Rows are points. Examples show where two turns around zero, p and q, send a point. Write where each new point lands after one turn and then the other. Backwards means that the second turn is done in reverse. Each puzzle has new turns, and all numbers are rounded.

Turn p:
[-1.1 -2.8] -> [-0.3 -3.0]
[2.8 1.5] -> [2.3 2.2]
[1.8 2.2] -> [1.1 2.6]
[-2.5  1.8] -> [-2.9  1.1]
[-1.0 -2.7] -> [-0.2 -2.9]
Turn q:
[-2.8 -3.5] -> [-0.9 -4.4]
[3.4 1.2] -> [2.5 2.6]
[-0.1  0.7] -> [-0.4  0.6]
[-1.3 -1.1] -> [-0.7 -1.6]
[0.7 2.7] -> [-0.6  2.7]
Where do these land?
q, then p: [2.8 0.9] -> [1.4 2.6]
p, then q: [-2.3 -2.9] -> [ 0.3 -3.7]
p, then q: [-0.6  2.0] -> [-1.8  1.1]

Turn p:
[ 1.3  1.4 -0.4] -> [0.5 0.8 1.7]
[ 1.5 -0.6  2.7] -> [-2.7 -0.9  1.3]
[-4.6  2.2 -0.9] -> [ 1.0  3.6 -3.6]
[ 1.8 -3.0 -1.3] -> [ 1.1 -3.5  0.6]
Turn q:
[-1.7  2.6 -2.0] -> [ 1.1  2.0 -2.9]
[ 1.1  3.2 -0.9] -> [ 0.9 -1.0 -3.2]
[-1.2 -1.6  2.0] -> [0.9 0.3 2.7]
[ 1.8 -4.1  0.8] -> [-2.8 -1.3  3.3]
Where do these land?
q, then p: [-1.5 -0.4 -3.3] -> [ 1.6  3.2 -0.6]
p, then q backwards: [1.6 4.0 1.7] -> [-2.8 -3.6 -0.7]
q, then p: [-2.9 -0.3 -0.9] -> [0.0 2.6 1.6]
p, then q backwards: [-0.5 -1.4 -0.2] -> [1.1 1.0 0.0]
p, then q backwards: [ 3.3 -1.9  2.7] -> [ 3.1 -3.3  1.1]
